Every row gives one point. Before rounding, the points of a table are all equally far from one centre. They may lie mostly on one side of it. Where is the centre, to within rounding?

Points (9 x 2):
[[-26 -17]
 [-18 -42]
 [ 50 -17]
 [-13  10]
 [ 15  19]
 [-21 -37]
 [ 48 -33]
 [-20   1]
 [ 43   4]]
Centre: [ 12 -19]

Points (11 x 8):
[[  6  26  -8 -21 -23  15  60 -36]
 [ 27  41  43 -10   8   2  18  24]
 [ -9  -2 -28 -11 -44   0  38 -23]
 [-27  -3 -20   1 -33  15  36 -41]
 [  0  26 -27 -36  13  23  46 -22]
 [ -5  -5  31   2  -2   3   4 -37]
 [ 14  27 -12 -27 -33  36  57 -29]
 [-16  42 -23  -6 -56 -11  23 -14]
 [-15  -8 -10 -11 -49  20  20 -37]
 [ -3   2 -12  -5  -8 -26   3 -21]
 [ 28  -6  -8 -43   4  17  26   7]]
Centre: [ -6  25   0   5 -13  29  18   9]

Points (18 x 14):
[[-36  -1  40  34  -5 -21 -12  23   8 -56  11 -32  24   9]
 [-38 -30   6  29  24 -20 -37  52   0 -22  47 -10  31  -4]
 [-21 -23   9  29  23 -25  -8  -4  20 -45  25 -32  32   4]
 [-29 -14  20  37  24  -3 -51  34  -1 -33  13 -11  34  16]
 [-32   9  38  11   5 -31 -14  -5  14 -52  14   1  -9 -22]
 [-35   0  25  33  25 -16 -25  32  23 -60  10 -27  25   5]
 [-30 -13  40  34  13 -22 -24 -12   5 -39  12 -29   7 -17]
 [-30 -23  36  28 -20 -22 -27  19  20 -25  16 -26  49   2]
 [-16  -8  19  15  23 -20  -1  12  13 -60  18 -36  37  -8]
 [-49 -35  26  19  20 -21 -21  19  27 -34  24 -35  11 -30]
 [-25   1  28  33  37 -19 -40  -6   7 -18  40 -19  11  18]
 [-42 -10  13  41  -8 -32 -23  24  25 -26   3 -54  19 -13]
 [-29  11  31  33  18 -11 -21 -13  18 -22  -8 -27  20  12]
 [-15   4  38  22  18   0 -17  22  24 -56  36   7  10  19]
 [-48 -29  28  26  20 -37 -27  12   2 -44  26  10  -5  10]
 [-18 -32  34  44 -12  -9 -14  30  32 -38  24 -10  27  -4]
 [-40  -4  20  12   0 -36   7  -8  22 -36  14 -33  33   6]
 [-20 -30  39   9  25 -12 -11  -2  -2 -15  40 -41  30   7]]
Centre: [-13  -7  16   4   6 -25 -17  32  11 -12  15 -15   2   2]

Points (31 x 24):
[[ 10  -5   6 -18  39 -20 -30  19  40 -12  -7  -4 -14  19 -30  -4   2  -7
  -29 -17   6 -37  11  -8]
 [  9  15  -2 -31  11 -10  -1  10  41   0 -15  30 -16   9 -23 -30  -5  -5
  -18 -16 -10 -21  40  -1]
 [ 12 -12   5 -34  16 -48  -4   4  50 -16 -27   5 -23  22 -22 -14  -9   8
  -25 -19 -13 -10  18 -13]
 [ -5  12   0 -30  40 -20  -5  34  60   9  -1  11 -26  13 -20  -5  16  15
  -20 -19  -9 -25   1  -4]
 [ 12   5  19 -41  33 -23   2  -1  47  -1 -12  14 -20  11 -33 -12 -19  10
  -23  -5  -1 -26  37  -7]
 [  9  29  15 -15  21 -17  -1   8  47 -22 -12  -3 -28   1 -30  -4   7  21
  -15  -5  -2 -36   7  -4]
 [ -2  -6  20 -24  10 -25  15  15  40 -17 -12   5 -35  -3 -40 -28 -12   5
   -6 -12 -22 -21  17   4]
 [  3  18   2 -30  39 -30  -4 -11  37  -6  -4  19 -33  15 -19   0  -3  17
  -30 -18  -4 -29  13  -7]
 [-12   1  -4 -34  32 -17   0   4  42   0  -7 -16 -29  13 -25 -19  -6  -1
  -22 -20  -9 -30  23 -21]
 [  1  17  18 -48  44 -49 -22  23  52  -4 -10  -5 -44   5 -25  -5  -1   6
  -17 -24  -9 -14  11   2]
 [  3   9  25 -29  29 -36  22   6  51  -7 -10   7 -11   7 -41  -5  -3  17
  -32  -4   0  -2  18 -25]
 [ 15   9  -9 -20  39 -37  -1   7  42  -3  -8   5 -42   1 -15  -3   5  18
  -34 -22   7 -20   7  17]
 [  1   4  -2 -20  33 -18 -11  21  56  -4  14  -4 -18  -8 -26 -10   2  -8
  -47 -31 -11 -10  10 -12]
 [ 12  15  10 -14  43 -28   9  -7  40  -4 -24   2 -22  20 -17 -12 -17   6
  -32 -18   8 -25  13  -2]
 [ -4  11  11 -47  29 -19  -1  27  36 -14 -10  -2 -33   6 -24 -13  -5 -10
  -34   5  17  -2  13  15]
 [  2   1  -3 -28  27 -22  -1   3  60 -20 -17   5 -21  10 -21  -5 -21  10
  -22 -33  -2 -16  -1 -16]
 [ 25  21  17 -27  30 -20   5  29  55  -3 -39  -1 -29  19 -19 -12 -12  18
  -15 -11  -3 -16  11   0]
 [  5  -3   5 -26  43 -17  -7  17  52   7 -29   2 -31   9 -33 -24 -15  -7
  -18 -17  12 -19  12   5]
 [  0  15   7 -33  42 -38   1  20  60 -12  -8  16 -27   0 -15   0  -5   3
  -25   8   0 -22  27 -15]
 [ 17   3  -7 -20  39 -31   5  -7  51 -12 -26  10 -31  11 -37 -19 -14  -8
   -5 -13  12 -16  24  -8]
 [  7   3   5 -13  31  -9   2   9  56  -8   5   6 -35  -8  -4 -14  -9  -9
  -36 -28 -11 -28  13  -8]
 [ -5   7  10 -32  30 -46  -4  28  52 -30 -13  12 -31 -12 -33 -24  -6  20
  -19 -28 -10  -5  20  -7]
 [ 14  -8   0 -33  23 -35  -3   9  44   0  -4  26 -25   1 -27  -1   6  -6
  -35 -34  -7 -23  26   7]
 [ -3  -1  22 -28  48 -34   7  30  48 -16 -29   7 -30  -4 -41  -7   2  13
  -18 -36  13   5  39   2]
 [  4  17  19 -29  31 -20  -5   8  41   2  20  22 -28  27 -28 -24  12   5
  -38  -2 -14   2  15 -22]
 [ 21  18  -6 -34  30 -38   8   8  46 -32 -10 -18 -38  -5 -29  -8 -11   5
  -14 -30   4 -16  14 -10]
 [ 14   2   1 -23  39 -25 -27  22  34  15 -28  25 -32  12 -43 -14 -10 -10
   -8  -6 -17 -14  32  -5]
 [ -7  13   9 -34  35 -29  -3  19  46 -11 -15  14 -28  10 -39 -19 -12  20
  -28 -14 -17 -14  14   1]
 [-10   1  15 -37  41 -38  -7  14  52 -16 -28  21  -7  23  -5 -11 -11   6
  -10  -7 -14 -23  25  -6]
 [ 11 -16  -8 -18  48 -22   2  -2  47   0   3   7 -20 -11 -27 -23   7  -5
  -15   9   2 -26  21   7]
 [ 25  11  11 -23  34 -24 -26   9  48 -12 -10  18 -19   1 -11  -5 -23  -8
  -24 -37  -9 -34  16 -15]]
Centre: [ 14   4  17 -17  33 -22  -8  15  24  -4   0   1 -15   0  -8  -5   4   2
   6 -18  -4  13  20  -7]

Points (31 x 24):
[[ -3  51  17  -4  34 -23  17  34   3  24 -32  -9  -3 -32 -13 -28  11  -1
   18  18 -15  -5   3   8]
 [-24  49  46   2  11  17   5  14 -23  24 -29  -8  23 -10  12 -16  32   9
   15   5 -28  16   7  -7]
 [-19  29  10   8  -5 -27  24  25  -2 -14 -45  -4  17 -18  -5 -38  19  -1
   -1  26 -16  -2   8  -9]
 [  2  28  32 -11  11 -26   5 -11  12  27 -21 -13 -10 -36  -1 -18  23  -2
   18  -5  -6 -12   0 -16]
 [ -3  35  16 -11  -5   7  10  34  15  17  -8   5  19 -28   5 -45  43 -22
   -5  17   1 -11  18  -4]
 [-33  28  50  -1  10   0  11  21 -12  29 -26  -5   5 -22  22 -33  15  -1
   27  10  -9   3   9   6]
 [ -2  30  27   8  16 -12   1   2 -11  17 -27  -2  31 -24  25 -42  28  11
   -6  10 -22  -6   4  -6]
 [ -2  14  32  -2  13  -6 -26  18 -13  33  -2  -1  15 -24   6 -20  31   3
  -14  -3 -48   9  20  -3]
 [-12  27  20   5 -14 -28 -17  37  -1  -5 -24 -16  10 -16 -22 -43  -8   0
   11  -9  -1  19  16   5]
 [-19  17  23 -21   3  -8  17  17  14  20 -25  -7 -30 -28  19 -28  13 -29
    1   2  -2  10  28 -15]
 [-21  26  43 -10 -21  -4   7  35   1  21 -19 -13  12 -11  20 -43  13   3
   24   7 -16 -13  16  18]
 [ -3  13  25  -4 -17  20   5  -4   0  18 -29 -11 -12 -13   3 -60  15  -6
    6  27 -13 -12   3 -17]
 [-42  36  24 -25  -6  11   0  39   5   2  -4   3  33  -7  -4 -22  29   3
   28  -1 -14  28   5 -13]
 [-39  17  17 -12 -15 -22  -9  -3   7  32 -20 -14  10 -20   5 -21  38 -15
    1   8 -30  12 -18  -7]
 [-31  29  29 -14  16 -10  14  10  -1  12  -4   7 -19 -10  14 -41  14   9
   21  14 -36  -1  27  12]
 [-26  25  30  -7  -3  19  17  31  -9  26 -36 -29  11 -25   5 -53  16  -5
    2   0 -28  -8  -9 -11]
 [-24  17  18  13  36  13  -6  15 -11  13 -28  -9  16 -18   0 -46  40  11
   14   9 -16  -4  -1  -3]
 [ -9  42  18 -22  31   4  14  14   5  25  -2 -30   4 -29   1 -35  26 -12
   19  -5 -29  18   5   5]
 [-19  32  13  17  31   7   3 -21  11   1  -3 -16  10 -22  21 -12   8 -10
    0  14 -19 -10  -4  -3]
 [-20  11   1  11   4   2  11  23  -7  28 -38 -21  -2 -32   4 -51   9   8
  -19   6  -2  -3   6  -8]
 [-31  37  25  -1  26 -10  -4  13  22  35 -34 -18 -13 -26 -11 -18  10  14
   12  -3 -14 -13  -6   6]
 [-10  29  29 -14  -7 -23   3  17  10  -1 -15 -18   1 -37  15 -58  18  -1
   12  -6 -12   9 -14 -13]
 [-20  49  46 -13   9 -13   5  31   6   1 -28  17  18 -20  18 -50  23  -6
   -3   1 -13   6  -1  -7]
 [ -8  20  11 -16   1 -19  -1   3  13  15  -8 -12   8 -28  13 -57  42  -5
    8   3  -9 -15   1  -5]
 [-14  42  20   0  20  -9  -8  49   4   9 -18 -25  26 -10 -13 -44  20   6
    8 -14 -11  20   8  -2]
 [-28  29  39  -8  -5  -3  15  25  -8  38  -8 -19  20 -22  12 -43  24  -3
   -2   9 -27   3  12   1]
 [-41  31  19  -6   7  13   3  30 -19  18 -41 -30   1  -4 -17 -40  38 -14
   -3  -9  -6  -7  10  10]
 [ 20  28  24   7   3  -8  12   1   2  15 -29  -4   5 -31  -3 -48  13  10
    8   7  -5  27   8   4]
 [-30  36  35  -1  -7  14  12  20 -13  13 -25  -6  -2 -29 -19 -41  21 -17
   13 -11 -24   5  28 -18]
 [ -5  38  21  24   1 -25   3   3 -14   1 -34  -1  15 -18  12 -49  24   6
   -7   0  -9   1  -9  -5]
 [-23  46  30   4  -1 -29 -10  10  -7  11 -17   2  16 -22  12 -38  26   6
   -5   9 -33  19  17 -10]]
Centre: [ -8  26  11 -17   1   5  -6  21  -8   4 -17  -1  -1  -8   0 -12   9  -3
   0   4 -14   0  -4   0]

Points (28 x 24):
[[  3  -6 -22  44  18  18   1   9  15 -25 -11  -7   9  -5 -17   3 -27 -15
    2  18  -3 -26  10   2]
 [ 21 -23 -10   6   7  26  -8  -7  17   0 -16 -16 -13  11  -2 -33 -17 -24
   35  15  10   8  14   4]
 [ 18 -14  -2  13  12   2 -19   1  20 -13  -7 -27  -5  12  -4 -15 -28 -17
   -1  37   5 -31  -1  17]
 [ 18  -3 -19  31   8   0 -11  -5   6 -21  -5 -29  12 -10 -19 -34 -43 -18
   -6  33 -17   4  10  11]
 [ -2  12 -16   3   1  22 -16 -11   9 -19 -10  -8  -7  -4 -22 -22  -8  -5
    9  16  10 -35  -6  23]
 [ 11   1  -1  16  18   3  -9  -5  12   9 -16 -40  -3  15 -31  -8   2 -30
   -3  26 -16 -25   0   2]
 [ -5 -16  -7  19   2  -2   9  -5  16   1 -24 -36  12 -19 -13 -14 -20 -17
  -16  27 -18 -14  12  15]
 [  2   1  -8  25  17  16 -25   7   1 -19 -16 -20   0  11 -24  11 -13 -27
  -12  32  -3 -27 -13   3]
 [ 15   5 -39 -14  10  29  -9  12   1 -31  -4 -17   3   2   1 -23 -11 -20
   13  23  -8   3 -15  27]
 [ 27  30 -33   3  14  15  -3 -15  -1 -12 -27  -7  10   9 -20  -9 -38 -36
   14  19 -13  -8 -17  17]
 [ 19  20 -18  26  27  13  -9  -8   7  -5 -27 -23   5  -1  -6 -13 -26 -40
  -15  13 -20 -26  14   7]
 [-11  -6 -23  18  29   9 -14   7 -10 -13  -7  -6   2  17  -4 -25 -49 -36
   38  15  -3   0   6  20]
 [ -6   1 -19  13   8  14 -26   1  -3 -25 -16 -20  20 -10   2 -14 -28 -29
    5  31  11 -18   4   2]
 [  1  -4 -20  32 -10  12 -16 -16 -10 -14 -24  19   1  -8 -17 -22 -55 -14
    2   8 -19  -1  -3  22]
 [  7   2   4  14  23  14 -12 -16   5   2  -2 -20  -5  -8 -14 -22  -8 -20
   -4  35  18 -23 -20  17]
 [ -1   0 -34  22  28   9 -28 -14  12 -19 -30 -23  -8  -1   6 -12 -35 -32
   -3  11   6  -9  18  15]
 [ -4   5  -4  20  24  15 -12  -8  -8   4  -8 -19   0 -19  -9  -4 -60 -24
   11  20 -23 -20 -14  22]
 [ 15 -12 -21  16  10  17  -8   9   1 -19  -8 -32 -24   3 -11 -21 -36 -36
   10  45 -10 -12   0  21]
 [  5 -14  -2  -8  12  -2  -7  -9  17 -15   3 -19  -8   0  -7 -33 -34 -33
   15  25   3 -27  13  12]
 [ 22 -34   8   6  11 -14  -6  -7  -8  -6 -31 -12 -10   8 -16 -22 -33 -41
  -12  41 -14   4   9  15]
 [ -1   2  -6  22  14  11   2  12   3  15 -19 -16  -2  -3  -7 -21 -29 -40
    5  19  31 -10 -11  24]
 [  9  -9 -30   7  27 -11  -4   5 -12   2 -19  -6  14   3 -13 -32 -28 -45
   -5  24 -23 -28 -17  -2]
 [ 13  10 -32  32  16  -3  -6   0  -7 -10 -21 -11  13   4 -19  -8 -40 -46
    4  38 -27 -18  13  17]
 [ 12  19 -11  10   4  23 -28 -20 -11  -4 -28 -36   9 -14 -11  -5 -29 -13
   -5  25  -3   1   9  17]
 [  7  -1 -14  18  12  12 -11 -19   7 -14 -26 -22  20 -19 -15 -15 -32 -38
   23  28  -9 -21  13  16]
 [  5  -9  -3   0  28  23 -37 -17   3 -10 -32 -25   4 -12  -3 -17 -21 -28
  -15  21   0 -10  -5   5]
 [  3   6 -20  -4  -3  26   1  14  -2  -8 -21 -33   3 -10  -5 -14 -23 -31
   24  35   9  -6 -10  14]
 [  8 -20   4  10  -8   8   6  -4  16 -20 -31  -5  -3  -7  -5 -21  -2 -36
    2  44  -6 -11  -9   9]]
Centre: [  8  -1 -15   5  18  -3 -11   4   0   2 -13   3  -9  -6 -14  -6 -16 -17
   7  16 -14   8   3  11]

Points (28 x 24):
[[ 16  26  24  -9  33   7  53  23  32 -38  33  -4  -7  27  27  23  19   7
  -11  14   3  23  33  29]
 [ -3  22  53  31   7  13  23  21  28 -38  35  -4 -19   9 -13  29  35   4
    6 -12   9  26  -2  23]
 [ 13  41  23   2   9  -5  39  25  34 -11  26 -18 -12 -29  27  27  12  16
   -4  16   3  25   8  19]
 [-28  42  32 -10  21  -6  41  24   8 -23  17   0   4  15   3  22  15  28
  -10  25  12  25   2  37]
 [ -3  40  42 -28  34   1  34   5  15 -38  27  11 -11  15  13  15   9  -9
    0  37  16   3   3  32]
 [-22  42  13  -5   8  14  32  34 -11 -37  26 -16   5   7 -14  31  13  19
  -13  15 -19   0   6  21]
 [ 11  15  35   6  28  19  22  14  14 -31  51  -9 -35 -13  13  25  17  18
   11  16   5  -4  13  29]
 [ 21   6  40  14  22   1  21   5   8  -4  20 -21 -18  22  -5  55  26   6
  -11  38   5  14  13   6]
 [  2  32  27   4  10  13  60  23  46 -46  37   9  -8  21  22  26  13   5
   -2   7 -17  12  -5  19]
 [  9  45  28 -40  -2   1  17  14  19 -12  17  16 -31  49  21   6  10  21
  -14  19  -5  17  16  39]
 [-22  38  39 -32   8  14  16  23  18 -13  41  -7 -15   4   6  42   8  16
  -18  14  -5  26   9  32]
 [  8  23  39   4  30  21  50  34  15 -32  33   5 -17  23   6  -5  -6   9
    6  -3  11  13  -2  33]
 [ 16  43  34 -14  13  21  43  -3  34 -14  30   2 -11  15   3  -9  -6   0
   11   2   2  29  15  33]
 [ 13  38  40 -32  18   7  35  31  30 -29  34   2  -9  44  22  18   6   3
  -20  20  25  15 -12  16]
 [  9   9   8 -14  25   2  24  28  47 -21   3 -19 -12   6   2  -4   5   8
   -4  31 -20  23  14  35]
 [  3  29  30 -13  -6  21  17  60  27 -26   7  -3   0 -16  45  20  26   8
   -9  16 -11  41 -14  12]
 [  4  23  44   5  34   4  45  23  29 -25  48   7 -15 -10   3  13  17  18
   -2   7  -8  28 -13  28]
 [-10  38  -9  -4  21  19  28  26   7 -31  38 -12 -29  11   7  17  19  16
   -4  17   1  27  -6  29]
 [-11  40  33  -2   3  23  25  33  40 -34  44  -2   7  13  -1  23  11  17
  -17  25 -20  14   0  24]
 [ 39   4  13   3   2  32  34  28  14 -15  13 -12 -11  23  -5  28  25  10
  -40   7   9  33  -4  36]
 [ 15  30  52 -20  13   6  39   5   4 -35  21  15 -22  25  -1  26   1  11
    0  28 -14  31   7  40]
 [ 30  37  32   8  15  -2  29  22  19 -46  -3   1 -26 -11  16  43  30   2
  -11  17 -11  11  -6  36]
 [-13  30  42  17  21   2  51  31  27 -37  21  -9  -6  -1  21  25  23   6
  -11  -2 -27  38   0  26]
 [ 28  36  21 -11  12   8  -2  28  29   0  31   0 -12  16  -8   1  20 -14
   12  20 -12   5   0  38]
 [ -4  31  22   4  29   0  31  32  21 -37   6 -25   7  14  23  21   6 -17
   -4  -2   9  25  -7  43]
 [  4  31  40   7  33  32  22   8  11 -31  16  -6 -17  39   4  25  24  11
  -18   7 -30  25 -16  40]
 [  7  18  52   1  17  12  41  26  22 -49  40 -15 -12  31  40  23  -6   4
  -13  13   0  24  21  17]
 [ 10  26  50  20 -18   7   6  24  37 -22  46  -1 -16  22  -1  16  -2   8
   12  11 -14  26  14  17]]
Centre: [  6   8  27  -9   2   5  12   3   7 -23   9   6  -1  11  18   6  24   9
 -14  -4  -3  10   3  -3]

Points (28 x 24):
[[  1 -35  30 -11   9   7 -11  -4 -16  -9 -21  -7   5 -17  35   6 -22  17
   -6 -15 -23  -4  -5  23]
 [ -1 -28  41  -1 -25  -3 -16   4 -12   4  -1 -11  -2  -7  24  -1  12   5
  -10 -24 -28  20  11  47]
 [ -6  -1  20  -6   1   7 -37 -21 -17   2 -29  -6  -2   8  13  -3 -11   4
    4 -38  -6   1   6  43]
 [  0 -15  55   3   8  17   2  -4 -11  -7  -4 -20   0 -19  30 -13 -38  13
    1 -11 -20  -4 -34  36]
 [-10  -2  24  -4 -16 -13 -10 -15  -2  11 -14   8   7 -20  13 -30 -10  18
    1 -26 -33 -15 -13  29]
 [ -8 -21   6 -18  -4  -4  -7   4 -13  -4 -16  13   2  -6  14 -14 -15  14
   -6 -10 -21  -8  10  42]
 [-22  -2  22 -17  -2  27  -8   9 -35 -29 -26 -29   4 -26  18  -2  -9  -7
  -14 -14 -16   6   9  33]
 [ -8  -3  31  -8  25  19  -8  18 -14   2 -28  21   7  -1  10 -14 -21  -8
  -10 -28 -37  11  -6  12]
 [  7 -21  42   6 -21  11 -12   6 -19  11  -6   9   9 -19  35 -14 -13  10
  -11 -10 -38  16   8  32]
 [ 28 -22  37 -10  -4   0 -14   6 -17   0 -21 -29  24 -14  30   0 -27   1
    0 -15 -23   7  22  33]
 [  7 -13  16   1   5  -7 -25  10 -24  -2   5 -10   3   8  45  -7 -16  24
  -23   5 -10  -5  -9  17]
 [-16 -13  52   8   8  14 -18   1 -43  14 -40   1   1  17  33 -18  -3 -28
  -17 -12  -5 -16  -8  16]
 [-20 -19  34 -19   0  24  12  -8 -19  12 -16 -17   5 -27  37  -6 -21   8
   11 -10 -27 -15   1  36]
 [-25   3  28  -9 -17   7   1   1 -46   3   3 -26  -9  12  22   5  -2  19
   -6   2   1   6   2  32]
 [ 11 -17  20 -17  -9  -3 -19   4 -19   8   0  -5  18 -19  19 -17 -21  12
  -11 -11  -8  17  -2  43]
 [-13 -30  -4 -12  -8  19  -9  11   2  19 -11  -3 -26   4  26  -7 -26  -1
    7  -6 -26 -10  -7  46]
 [-20 -27  28   6  -4   5  -3   9   4   5 -55 -11 -11 -25  15  -7 -17  11
   -2 -19 -30  27   0  24]
 [ -1 -16  40  -4   4  -7 -16  12   4 -10  -9   4 -29  -6  23  -5  -4   0
   -1 -18 -26  -1 -10  60]
 [ -1  -2  41  13 -29   6 -25  21 -15  23 -31   6   8  -6  28   4 -28  -3
  -11 -26  -9   9 -11  29]
 [-12 -15  36   2 -27  14   0  11 -18 -10 -12  -1 -20   1  34 -34 -17   3
  -30 -20 -23  -5  -9  25]
 [-10   4  18 -35   6   7 -13 -17 -24 -17  -5 -11  -4   7  24   0 -10   1
   -6 -16 -26  -1  -9  30]
 [  2  -8  32 -23 -41  10   4  13 -14  -9 -10 -16 -14  17  12   0 -17   4
   -4 -18 -27 -10 -13  32]
 [ -3 -21  45  11 -23  13 -20  17 -23 -19 -13   1   2  -1  18 -14 -10  -4
  -24 -27 -35   6   0  18]
 [ 15   3  36  -5 -10   2 -15  -1 -23  13   0   7  11 -19  26 -18 -15  15
   12 -19 -28  -6 -12  41]
 [  1  -8  39  -3 -15  15 -22   2   3  -4 -16 -10  -5 -25  15 -14 -39  16
    9 -25 -41   5 -14  19]
 [ -6 -15  39   3  -5   3   1   7 -26  -5 -19 -19  -3  -5  28 -25 -33  -2
   -7 -27 -25   2  -1  46]
 [  5 -28  32   7  10 -14 -13  21 -26  -1 -17   0  -2  -5  13   5 -32   6
  -14 -22  -5  10  12  17]
 [ -3 -19  40 -18 -13   8   0  -5  -6 -13 -21  -2  -6  13  12   1 -31  20
   -5 -28   4   2  22  21]]
Centre: [  6   5  24  20  -2  18   3  -1  15   4 -10 -19  -2  -7  10 -11   7 -24
   7   8   4  -1   3   5]

Points (31 x 24):
[[-20  23   8  18   5 -30  37   8  25  -3 -26   9  36  17 -22 -22 -30  -5
   -2  -7  17  -4  14 -21]
 [-20   9   7  26   2 -38  39  -1 -10 -11  -6   2  19  16 -27   7 -16 -29
  -29 -10  16  15 -14 -17]
 [ 10  -1 -13   8   0 -30  14 -21  -3   8 -11  26  45  -6 -15 -21   9 -21
  -31   1  21  13  25   0]
 [-23  19  23  25  18 -32  50 -11 -16  -5  -8  25  35   2 -17 -11 -15 -18
   -3   5  -4 -12 -31 -31]
 [-15  40  -6  28  22 -38  19 -28  15   1   2   0  31   5 -25 -12 -17 -30
  -16   3  -8   0 -21  -6]
 [  2  -2   8   3  29 -44  46  11  10   5  18  34  16 -14 -38  -6 -17 -25
  -25   5   5   1  13  -5]
 [-12  19  18  50  12 -43  41   5 -21   0 -22  20   8  16 -27 -13 -11 -25
  -17  -4  -1 -16 -32  -7]
 [ -3  20  13  27  21 -37   4 -14 -17 -17  -9  -2  27 -28  -7 -27  -8 -20
  -25  -7  16  -9   2 -10]
 [-14  10  11  32   5 -44  27  10  47   2  -6  47  31  -5 -15 -17 -23 -12
  -15 -22   6 -11 -31  14]
 [ -7   6  43  17  23 -25  24  -4  -1 -18 -25  31  -5 -12  -6  12 -14   3
  -17 -31   7  -6   5   2]
 [  2   6  -6   0  23 -31  43 -30 -27 -14 -12  34  14  -1  -3 -25  -4 -20
  -12   8  23 -13  -5 -12]
 [-24  -9  26  17  18 -14  26 -35  18 -20  -8  16  19   8 -16 -18 -10 -22
  -29 -17  -3 -17  -7   3]
 [ -6  28  17  35  11 -40  48  -7   6 -27 -22  19  31  -6  13 -22 -15 -11
    8 -25  12   0   4 -18]
 [-45  -5  36  11  10 -25  27 -13  24 -21  -3  13   4   9   3   5   2 -38
    3   6   4  -9  14   8]
 [ -6  26  23  20  27 -45  49   9  28  -9 -29  38  40  -1  16 -34  -1 -10
  -27  -1  -6 -14  -9  11]
 [-15  13  37  11   4 -46  25   5   8   1 -14  16   5 -11 -19 -30  -9 -10
   19 -15   0 -28  -5  -9]
 [ -5   3  33  -2   9 -41  60   3 -18   5 -18  17  44 -10   5 -20   8   8
   12   5 -16  -4  -1 -21]
 [ -7  -2  22  29   7 -33  34  -5  -6 -25  23  14  40  -2  -6  -7   7 -20
  -19 -13  22 -24 -16 -12]
 [-12   5  20  25   9 -54  23  49   8 -16 -11  15  25   4 -38  -5 -17 -33
  -19  10   2  21   2 -14]
 [ -4  12  23  -1  17 -29  35 -21 -18  -7  -2  16  12 -29 -20   2   0 -19
  -10 -10   4  13   7   2]
 [ -4  28  27  -7  19 -19  17 -17 -23 -25  -7  21  22   0  -4 -20 -17   2
  -17  -1  15   9   2 -15]
 [-27  20  -1   1  34 -19  22 -14 -20 -13 -13  14  40 -11 -11 -38 -15 -13
  -21 -33  -6  18 -18 -16]
 [-13  30  18  23  16 -35  36  -4  25 -20 -13  29  25 -18 -14  -8 -16  -9
  -30 -15  -6  -2 -23 -14]
 [  1   4  24  23  38 -38  26  -1   0 -27   3  -4   6  -4 -39 -15 -16  -2
  -15  -6   9 -22  -3   6]
 [-28  24 -24  30  35 -16  37 -12  21  20 -13   2  38 -12   8  -9 -23   9
  -23  24  -3 -25   4 -14]
 [-26   6  21   1  22 -23  36 -21  -1  -1  10   8  14 -25  -3 -25   2  16
  -14   2   8  -6 -21  -9]
 [-13  18  16  29   6 -51  38 -15  -3 -20  -5  11  38 -23  -5 -13 -13  -2
  -14 -22  10  -8  -9  -9]
 [-23   8  27   4  12 -34  18  12  -1 -33  15  18  30  12   3  -1 -32 -27
   11  -7  26   6  11 -29]
 [-24  21  32  22  -9 -45  37 -18   9 -17  10  20  22  -1  -2   6  -5 -19
    6  -9 -32 -10  22  17]
 [-26  -6  13   4   5 -23  37 -12  17  12  -1  40  38 -14 -32 -36   4   1
   -5   4  -1 -16  -6  -7]
 [-26  21  14  19  39 -42  31  -1  10   0   3  37  15  20   1  -3   8 -20
  -20   1  26   0   5 -36]]
Centre: [ -8 -10 -13  23  24 -23  10  19  -2  -2  -5  23  22  11  13  -6  -8  -7
   5   2 -21   2  -4   8]
